Rows are points. The window is the flat piece filled in between its corners: a triangle in 3 columns, a solid with four corners in 4, and so on. A path goes straight from each point to the next, and from the last back to the first. After which points does the path pass through the window?

Window:
[[-4.5 -1.8  0.4]
 [-2.1 -7.2 -0.5]
 [ 2.0  3.4  1.7]]
Path:
(1): [-1.6 -6.2 -2.0]
(2): [-2.1 -6.2  1.3]
(3): [-5.1 -0.4  3.7]
(4): [-3.7  1.0 -4.2]
(5): [-1.0 -0.2 -2.6]
(6): [-0.4 -2.2  2.5]
(7): [-4.3 -5.6  1.3]
(8): [-3.9 -4.8 -2.1]
(9): [-1.8 -5.0 -2.4]
(10): [-1.4 -7.1  3.4]
(11): [-3.9 -3.5  2.0]
(12): [-2.7 -1.6 -4.0]
Through the window after points: 1, 5, 9, 11

Window:
[[-1.7  7.3 -2.4  1.6]
 [-3.8  1.1  0.9  0.3]
 [ 6.5 -9.3  0.7  2.8]
 [ 1.2  2.8  5.2  2.5]]
Path:
(1): [-2.2  0.9 -1.6  5.0]
(2): [ 0.8 -1.0  1.6  5.2]
(3): [ 3.9 -0.7  1.9 -0.4]
(4): [ 1.0  2.8 -2.4 -5.4]
(5): [-2.4  1.1 -2.0  6.6]
(6): [-1.0  1.3  4.2  8.5]
(7): [ 2.1  3.4  4.3 -1.3]
(8): [-0.7  2.3  1.7 -3.8]
(9): [-3.7 -0.6  0.5  4.4]
(10): [ 0.4 -4.5 -0.3  7.4]
(11): [ 4.6 -3.8 -0.9 -3.2]
(12): [ 0.1  2.0  0.3 -0.5]
Through the window after points: 2, 6, 8, 12

Window:
[[ 2.7 -3.7 -5.1 -4.1  7.6  1.6]
 [-0.3 -3.4  0.9 -7.2 -1.9  3.7]
 [-1.1  2.0  2.8  1.3 -1.7  1.4]
 [-5.9  0.1 -4.3 -2.8 -2.7  4.1]
 [ 2.3 -4.2  5.1  6.3 -4.3 -2.2]
 [-2.2 -3.9  5.1  6.4  2.5 -2.7]]
Path:
(1): [-2.3 -1.1  1.9  4.5 -0.6 -6.9]
(2): [-3.9 -0.1  2.5 -0.3 -4.7 -2.6]
(3): [-2.5 -3.0  2.8  2.1 -1.8  5.0]
(4): [ 1.6 -4.0 -1.5 -2.8  4.1  5.9]
(5): [ 0.9 -2.6 -2.9 -4.9  2.7 -1.9]
(6): [-1.4 -2.8  3.7  2.6  1.5 -6.2]
(7): [-2.1 -3.3  4.2  5.7  1.8  0.4]
(8): [-1.1 -0.9 -0.3 -0.7 -2.7  4.5]
(9): [-1.1  0.1 -0.8 -2.5 -3.4  0.4]
(10): [-1.9 -2.5  3.8  2.5  1.1 -4.3]
(11): [-1.0 -5.1  4.1  6.9  1.9  4.5]
(12): [ 0.0 -4.3  1.7 -2.0  1.0  7.8]
(13): [-0.9 -2.4  0.7 -6.0 -2.3 -1.0]
(14): [ 0.4 -2.8  0.2 -0.7 -0.3 -3.8]
(15): [ 2.6 -4.2  3.1  4.2  0.2  6.1]
(16): [-1.4 -2.0  4.1  7.8  0.8  5.8]
Through the window after points: 4, 6, 10, 12, 14

Window:
[[ -4.0   2.1   0.6   3.0  -5.1  -9.3  -2.0   2.2]
 [ -4.7   1.7  -4.3   1.3  -5.0  -2.1  -0.3   4.1]
 [  1.0   8.6   6.1  -0.5   7.1   4.4   0.3  -1.9]
 [-10.0  -6.8   2.7   4.4   2.8   3.5   3.7   0.6]
 [  2.4  -3.4  -3.3   0.6  -1.8  -1.1   2.8   0.6]
 [  2.2  -0.3   0.8  -0.9  -1.6  -4.0  -6.1  -0.9]
 [  4.4   1.8   0.9   3.9   3.6  -1.1  -4.6  -0.2]
 [ -2.6  -1.7  -4.3   0.6   5.9  -0.9   1.1  -0.9]]
Path:
(1): [ 0.5  2.2  0.2  1.6  2.4  3.4  0.3 -2.1]
(2): [-2.7  1.4 -2.0  2.6 -3.9 -4.6 -0.3 -3.4]
(3): [-2.7 -0.7  1.5  1.7 -1.0 -5.3 -1.2  6.1]
(4): [-6.3 -5.9  3.4  2.1  4.5  1.3  2.1  6.3]
(5): [-7.7 -3.6  0.7  4.0  1.2  2.4  2.3 -2.6]
(6): [-1.2  3.8 -0.5  4.4  1.3  0.3 -2.3 -7.7]
(7): [ 2.7  1.6  1.7  1.4  3.4 -0.8 -1.9  2.5]
(8): [ 1.0  0.0  1.8 -1.6  5.5  1.4  1.1  3.0]
Through the window after points: 2, 4, 6

Window (11 x 11):
[[  7.2   0.0  -2.6   6.5   1.8   0.9  -0.8  -2.2  -3.7   4.2  -1.1]
 [  1.6  -2.8   3.1  -2.7  -2.2  -1.0  -6.9   9.7  -1.7  -3.6   1.0]
 [-11.8  -0.4   4.5   7.9  -6.7   0.9   1.0  -1.5  -3.5   0.7  -2.2]
 [-12.7  -2.9  -1.9   3.3  -4.7  -2.9  -3.5  -0.5  -1.9  -0.4  -0.6]
 [  4.5   1.1  -2.7   1.8  -2.1  -1.3  -3.3   5.0   6.9  -1.6  -1.3]
 [ -3.3  -0.4  -2.5  -0.9   5.1   6.3   1.8  -2.7   5.9   1.7  -3.3]
 [  3.4   0.6   3.2  -2.6  -3.7  -4.6   1.3  -2.5  -1.4   3.3  -2.9]
 [-11.0   3.5   0.8   4.7   4.8  -1.1  -2.3   1.5   0.4   1.6  -1.4]
 [  4.1  -1.4  -3.4  -0.1  -2.3  -0.9  -2.8  12.5   3.0   3.4   2.9]
 [  2.0   4.9  -8.3  -1.9  -1.1   4.2   2.7   3.2   3.1  -1.5  -3.1]
 [  1.4   3.2  -0.9  -3.6  -1.4   3.2  -5.7   1.5   3.3   3.8  -3.8]]
Path:
(1): [ 1.5 -3.0 -4.3  0.0  0.1  1.2 -2.5  8.0  1.2  0.0 -8.9]
(2): [ 0.2  3.2 -1.0 -1.4 -2.8  0.7 -1.4  3.8  1.1 -0.8  5.3]
(3): [ 1.7  2.9  1.0 -2.2 -3.4 -0.7 -2.3  0.0  0.6  1.8  1.4]
(4): [  0.7  -3.4  -0.1  -0.3   0.5  -1.0  -0.8   2.9   0.5   3.9 -11.0]
(5): [-1.4 -0.6 -4.1  2.4 -1.4 -0.8 -1.3  4.2 -0.8  1.5 -8.8]
(6): [ 1.2  2.1 -0.1  2.3  0.8  1.8 -1.6 -1.5  0.3  0.4  6.8]
(7): [-2.8  2.7  1.7 -0.2 -3.7  1.4 -1.2 -3.2  1.5  0.9  5.7]
(8): [-2.9 -2.2 -0.7  1.6  0.2 -1.3  0.4  1.5 -0.4  2.0 -7.9]
(9): [-3.0 -0.2  0.1  1.6  0.2 -0.6 -2.3  3.6  0.5  1.1 -3.7]
(10): [-1.6  3.2  0.2  0.4 -2.5 -0.9 -1.7  1.3  1.0 -0.5  5.8]
(11): [-2.5  2.6 -1.1  0.8 -2.5  2.2 -5.3 -0.1  1.0  0.9  7.3]
(12): [-0.8 -0.2 -2.4  2.1 -0.5  1.2 -1.8  5.0  1.2  0.9 -3.5]
Through the window after points: 1, 3, 5, 7, 9

Window, 12 rows:
[[-3.9  0.9  0.7  1.2 -4.1 -5.8  1.8 -6.2 -0.4  6.4  3.5 -1.4]
 [-4.6  6.7 -5.3 -1.5  0.6  3.1 -7.3 -0.4  1.5 -1.2 -7.1 -3.1]
 [ 1.8  0.1 -0.5 -2.4  4.5 -3.3 -5.2  6.4  3.2  2.6  3.9 -1.5]
 [ 4.9 -7.9  3.8 -6.0 -7.6 -3.7 -0.8 -0.6 -2.7 -6.3 -3.5  1.2]
 [ 2.1  0.6  4.2  3.9 -3.3 -2.7  2.1  3.6 -2.7 -0.8  4.2  0.5]
 [ 5.3  6.3 -4.4 -3.2  2.7  5.2  3.4  8.0  1.7 -3.6  0.3  2.4]
 [-7.9  0.8  5.0  3.1 -1.5  6.6  4.0 -0.3  2.8 -6.3  2.5  3.8]
 [ 6.1 -3.8  3.6  2.1 -2.7  6.4  4.1  5.7 -1.4  1.1  5.0  5.0]
 [-2.1 -5.5 -0.3  5.0  3.3 -3.1  3.1  2.1 -3.7 -1.3 11.4  1.3]
 [ 4.0  0.0  4.0 -6.9  2.2  1.3 -1.7  8.0 -5.1  5.8  2.6 -2.3]
 [ 3.7 -0.6  2.9 -1.8 -0.9 -4.3 -2.0 -6.9 -1.7 -1.8 -4.4 -0.7]
 [ 0.8  6.6 -2.7 -0.1 -4.4 -1.1 -4.8 -6.6  2.0 -4.7  4.9  0.5]]
Path:
(1): [ 0.2  1.2  1.6 -2.4 -2.1 -3.5 -2.9 -1.5 -3.4 -1.0 -1.0  8.0]
(2): [ 3.2 -0.7  1.5 -1.3 -1.8 -1.1 -0.8 -2.3 -0.3 -2.2  0.5 -2.5]
(3): [ 2.2 -1.9  1.4  0.9 -1.8 -2.2  0.7 -4.0  1.9 -1.2 -1.0 -6.9]
(4): [ 1.8  1.2  2.5 -2.5 -0.9 -3.7 -2.3 -4.4 -3.4 -0.1 -1.9  4.3]
(5): [ 1.7 -1.9  1.7 -1.4 -2.7 -2.9 -0.4  1.9 -3.4 -1.2  1.2  5.9]
(6): [ 3.1 -3.4  2.4 -1.0 -3.7  0.1  1.1  0.5 -0.4 -3.2  1.5 -2.3]
(7): [ 2.6 -0.4  1.1 -2.4 -2.9 -0.8 -1.4 -1.4 -0.1 -3.4  1.7 -2.2]
(8): [ 1.3  0.2  0.6 -2.3 -4.1 -2.7 -2.6 -1.3 -2.2 -1.8 -0.1  5.3]
(9): [ 1.6 -1.3  1.0 -4.0  0.0 -3.6 -2.8  1.2 -6.4  1.4  1.6  8.6]
(10): [ 4.4 -1.5  1.2 -0.8 -1.2 -1.2  0.0  2.1  0.0  0.6  2.4 -7.4]
(11): [-1.8  0.4  0.2  0.2  0.3  4.8  0.6 -2.2  3.8 -4.6 -0.1 -8.5]
(12): [-4.4  4.7 -0.4  0.0 -1.4  0.9 -3.5  1.1 -1.0 -1.1 -1.7  6.7]
(13): [ 1.4  2.5 -0.1 -2.0 -0.3 -4.9 -5.9  0.8 -5.0  1.2  0.5  7.6]
(14): [ 4.5 -0.6 -0.9 -1.4 -2.2  0.2  0.0  0.5  2.8 -1.1  1.6 -7.7]
(15): [ 2.7 -0.7  0.0 -2.9  0.1  3.0  3.7  3.4  2.8 -3.3  1.1 -6.7]
(16): [ 2.8  3.3 -1.9 -1.0 -0.4 -0.9 -1.7  3.6 -3.0 -1.6  0.8  9.6]
Through the window after points: 1, 3, 5, 7, 11, 15

Window, 14 rows:
[[-3.7  6.2 -7.4  2.3 -6.1  1.9  0.0  3.1 -3.5 -0.8 -0.5 -1.3 -2.2 -2.4]
 [ 3.0 -0.5  1.0  1.3 -6.4 -0.8 -0.2  4.0  7.9  4.3 -1.9 -3.7  4.8  0.7]
 [ 1.6  0.5 -4.6  7.0  2.1 -1.6  6.7  2.6  1.7 -1.1  1.2 -2.9 -1.8 -4.9]
 [ 3.6  2.6 -3.8 -4.6 -1.2  1.5  0.1 -0.6  3.4 -5.3 -0.6  0.3  5.3 -4.0]
 [ 1.7  4.7  0.4 -1.0  3.7  3.8  1.4 -3.4 -3.6 -2.8 -6.3  4.5  7.7 -1.4]
 [-0.9 -1.1 -5.4  4.8  2.5  0.2 -2.3  2.9 -2.8 -1.3 -4.2 -2.2  1.9 -0.4]
 [-3.0  6.9  0.3 -5.5  4.7  1.6  1.0  0.9 -1.9 -4.6  3.2 -2.1  2.9 -1.2]
 [-7.1  2.3 -1.1  1.6 -0.4 -0.6 -3.2 -0.1  1.8 -1.6 -9.8 -4.9 -1.6  0.7]
 [-6.3 -3.7  4.4 -4.6 -3.0  3.2  8.6  4.6 -4.0  2.3 -9.0  0.4 -0.2  2.7]
 [-3.8 -5.5 -1.4 -1.1 -3.2  5.4  5.8 -1.6  3.9  5.7  3.4 -3.1 -4.2  6.1]
 [-6.1  0.0 -7.7 -0.9  6.5 -2.6 -4.6 -4.2  7.9  2.7  0.8  2.6 -3.9 -2.0]
 [-4.2  1.1  7.9  2.0  1.4  5.6  0.6  3.0  6.4 -5.1  5.4  1.9 -7.2 -3.3]
 [ 6.6  3.4 -4.6 -4.0 -1.3  4.4  1.1 -1.4 -2.7  2.5 -2.3  2.3 -1.4  0.1]
 [ 0.1  3.9  0.4 -4.8 -1.0  8.6 -1.5  2.7  8.5  0.9  0.3 -3.3  4.4 -0.8]]
Path:
(1): [-1.8  1.0 -3.5  0.8  1.7  1.8  1.2  2.1  3.1 -2.2 -1.8  1.2 -0.1  1.8]
(2): [-2.7  0.1 -3.0  0.4  1.7  0.3 -3.1 -1.0 -1.6  2.0 -1.6 -4.3  0.8 -3.3]
(3): [-0.5 -0.2 -1.0  0.7 -2.6  2.4  1.0 -0.9  1.3  2.1 -1.8 -2.2  0.8 -2.2]
(4): [-0.6  3.1 -3.4 -1.0  0.5  3.3  0.7  5.5  6.7 -2.5 -1.5  2.4 -1.3  5.4]
(5): [-1.2  3.2 -4.7  0.5 -0.5 -1.2  1.3  6.3  1.6 -5.1 -6.0  1.6  1.4  6.5]
(6): [-1.8  1.3 -2.1  1.6 -0.7  4.1  0.0 -1.1 -0.8  2.4  0.6 -3.6 -0.2 -6.4]
(7): [-0.6  3.2 -1.6 -0.8  0.7  2.0 -0.3  0.7 -0.1 -0.6 -1.8 -2.9  1.2 -4.2]
(8): [-0.9  5.2 -3.3 -1.5  0.6 -0.8  1.1  3.6  1.6 -5.0 -3.9  6.5  2.3  6.6]
(9): [-1.3  4.6 -5.8  0.7  0.4  2.1  1.6  3.1  4.5 -5.2 -2.0  2.9  2.1  6.3]
(10): [ 0.2 -0.1  2.5 -4.2 -1.1  4.1 -2.3 -1.0  2.1  2.3 -1.6 -5.8  2.2 -8.8]
(11): [-3.5  0.5  1.4  1.8 -0.9  2.5 -2.2 -0.9 -0.8 -0.7 -3.9 -4.9  0.6 -4.8]
(12): [-4.2  3.1 -4.3 -1.3  0.7 -1.2 -0.5  1.0  4.7 -1.4 -6.8 -0.1 -1.1  3.8]
Through the window after points: 1, 5, 9, 11

Window, 14 rows:
[[ 1.1  5.5 -2.1  1.7  6.9  2.3 -0.2 -7.1 -5.7  1.3  2.6  0.9  1.1 -1.7]
 [-8.5  5.8 -1.9 -0.2  0.7  4.2 -0.6  0.7  1.0  7.3  1.0  0.8  2.1  3.6]
 [-7.5 -3.2 -7.4  9.4 -0.8  0.8  4.8 -4.8  2.7 -5.6 -4.4 -3.6  7.1  9.2]
 [-3.8  4.1 -5.2  4.1 -2.7 -1.6 -1.5 -2.8  5.0  2.8  2.0 -0.3 -1.6 -1.2]
 [-2.3  9.5 -0.8 -3.8 -2.9  0.0  1.8 -0.2 -5.3  0.1  6.9  0.3 -1.2 -0.3]
 [ 1.1 -2.5  0.4  3.6 -0.7  1.8  4.3 -0.4  2.3  2.8 -2.5 -1.7 -2.4  2.4]
 [12.2 -1.3  6.7  5.3 -6.1 -0.1 -9.2  2.7  2.9 -5.3 -7.7  4.8  3.6 -3.7]
 [13.7 -2.5  7.2  1.0  1.4 -4.6 -5.4  3.2  4.0 -5.1  1.2  7.6  6.2 -5.3]
 [ 6.9 -1.1  2.1 -2.7  0.2 -4.4 -8.2  1.4 -6.0  2.4  5.1 -2.1  1.5 -2.5]
 [-3.4  1.8 -1.1 -3.2  0.2  0.3  0.0 -5.5  4.1 -0.9 -3.3 -3.8  1.5  2.4]
 [ 2.8  1.2 -5.6 -2.8 -3.1  5.5 -2.2 -2.3  0.6  1.6  4.5  0.5  1.8  1.9]
 [-5.7  0.4 -5.6 -0.1  3.7  3.6 -1.3  0.7 -0.9 -3.3  1.7 -1.8 -2.8  1.3]
 [ 0.0 -1.0 -1.2 -2.6 -2.8 -1.8 -2.4 -2.1 -2.5  1.7 -0.9  7.1 -0.3 -1.5]
 [ 2.5  8.5 -6.9 -4.6  0.8 -1.5 -0.4  3.0 -2.7  4.2 -0.2  1.6  0.6 -1.9]]
Path:
(1): [-2.0  1.2 -2.6  0.0 -2.5  2.5  2.6 -2.3 -1.5  0.4  1.2  0.4  4.1 -8.5]
(2): [ 0.3  3.0 -1.4 -0.7 -0.5 -1.5 -2.8 -1.2 -1.4  1.0  1.8  2.1 -1.2  2.2]
(3): [ 3.9  5.1 -0.5  0.1 -0.3 -2.2 -5.0 -2.3 -1.0  0.1  1.0  5.3 -4.2  4.8]
(4): [-0.2  0.1 -0.8 -2.7  0.0  2.9  0.3  1.1 -0.9  1.2  2.8 -2.1  4.2 -7.7]
(5): [ 0.1  0.1 -0.2  1.4 -1.5  1.3 -1.0 -0.5 -0.8  0.1  1.1  0.2  3.1 -3.1]
(6): [ 3.3  0.7 -1.8  0.2  0.6 -1.6 -4.2 -2.8  1.2 -0.7  0.1  1.5 -1.9  8.8]
(7): [-0.8  5.2 -5.1 -0.4  0.2  0.4 -1.9 -2.1 -2.0  0.4  0.8  1.4 -2.4  7.4]
(8): [-5.1  1.1 -1.6 -0.4 -3.4  3.2  0.8 -0.9 -2.4  2.6  1.7 -4.2  2.2 -6.6]
(9): [-3.1  0.9 -3.0  0.6  0.9  4.0  2.1  0.9 -1.7  0.5  0.2 -2.0  3.3 -8.5]
(10): [-1.3  3.5 -1.7 -0.2  1.8  0.7 -2.9 -2.0 -0.8  1.4  1.7  0.8 -0.4  4.2]
(11): [ 2.8  3.9 -0.4  0.1  1.1 -1.6 -3.9 -1.9 -2.6 -0.1  2.3  0.7 -0.2  1.7]
(12): [ 0.5 -1.1 -1.3 -1.0 -0.5  0.7 -0.1  0.2 -2.7  2.9  3.2 -1.7  3.8 -5.9]
Through the window after points: 1, 9, 11

Window:
[[ 8.0 -3.8 -1.8 -5.1 -4.0  6.2 -1.8  1.3  7.2 -6.5  7.2  5.2 -0.8  1.6]
 [ 2.8  0.6 -0.7  4.0 -1.3  0.1 -7.7 -2.4 -4.3  2.1  5.8 -2.8  0.8 -2.2]
 [-0.2  0.4  1.4 -0.7  3.4 -3.7 -4.9  4.7 -3.3 -4.4 -1.8 -0.7  2.8  2.3]
 [ 1.0 -2.1  5.1  2.2 -7.1 -2.8 -0.7  1.9 -3.0 -0.1  6.6 -3.2  4.4  1.6]
 [ 4.0  0.7  0.9 -5.6  1.8 -3.9  0.1  8.1  6.5  0.4  3.9  2.6 -6.6  2.2]
 [ 0.4  5.7  2.8 -0.3 -3.7 -0.9  4.6 -6.4 -1.0 -0.7 -4.2 -3.1  3.5  4.6]
 [ 2.3  2.7 -1.4  1.5  6.1 -0.3 -5.7 -9.7 -1.8  5.8  4.8  5.8  6.6  3.0]
 [ 1.1 -0.4  3.6 -0.7  2.0 10.2 -1.3  6.9 -8.4 -2.7 -1.1  2.2 -0.7  2.2]
 [ 0.5  0.1 -7.0  5.9  1.7  4.7  2.2  1.0  1.0  3.6  6.9 -2.2  3.8 -1.0]
 [ 7.0 -4.9 -7.2 -4.2 -5.2  5.4  1.0  1.1  3.1  0.1  2.0  7.3  0.2  0.6]
 [ 1.3 -1.8  4.9 -4.4  2.5 -3.5 -1.8 -0.8  8.5  4.1 -1.9 -0.8  0.0  1.4]
 [-3.0 -5.5  1.3 -4.2 -7.9  0.1 -1.1  1.6  7.8 -2.6  6.2  3.6 -4.8 -0.5]
 [-2.4 -4.4  4.9  8.5  3.5 -1.7  5.0  4.8 -0.9 -1.9 -4.9 -3.5 -5.6  4.4]
 [ 2.6 -4.6 -4.5 -8.6  7.7 -2.8  3.5  0.1 -1.5  1.8  4.4 -2.3 -2.1 -1.4]]
Path:
(1): [ 1.5 -1.5 -0.6 -0.9  1.8  1.5 -2.1  0.1 -1.5  0.8  2.6  0.3 -2.0  7.4]
(2): [ 2.9  0.8  1.3  0.3  1.7  2.2 -0.8  0.5  0.7  0.1  2.7  4.3  3.3 -3.5]
(3): [ 3.9 -0.5  3.5  2.0  1.2 -0.1  1.8  1.6  0.1 -1.5  2.6  4.1  2.5 -8.5]
(4): [ 0.0 -1.4 -2.8 -1.3  0.7  1.4 -1.1  1.0  4.0  3.3  2.6 -2.4 -0.7  6.0]
(5): [-2.0 -1.4 -2.3 -3.6  0.7  1.6 -3.5  2.0  4.0  3.5 -0.1  0.2  2.1 11.3]
(6): [ 3.4 -1.2  0.6 -0.6  2.2 -0.2 -0.4 -0.6  0.9 -1.3  2.6  1.8 -1.5 -4.2]
(7): [ 2.0 -1.2  1.1 -0.5  1.4 -1.0 -1.5  3.1  0.3 -2.7  1.7  1.5  1.2 -2.1]
(8): [ 1.5 -1.4 -2.0 -1.8  1.4  1.3 -1.3  1.1 -0.5 -0.9  2.1 -1.3  0.0  6.2]
(9): [ 2.3 -2.5  0.9 -3.7 -1.0 -0.3 -3.4 -0.7  1.4  0.6  1.0  0.1 -2.1  4.8]
(10): [ 1.4 -1.7  2.8 -1.6  0.4 -1.6  0.1  1.0  2.5 -1.1  1.6  2.9  0.8 -1.9]
(11): [ 3.6  1.5  3.1  1.5  0.3  0.4  2.5  1.3  2.1 -2.6  1.0  4.5 -0.4 -6.6]
(12): [ 0.9 -4.2 -2.6 -2.8 -0.8  2.1 -2.9  1.1 -0.5  1.0  4.3 -1.0 -1.2  5.1]
Through the window after points: 1, 3, 7, 11
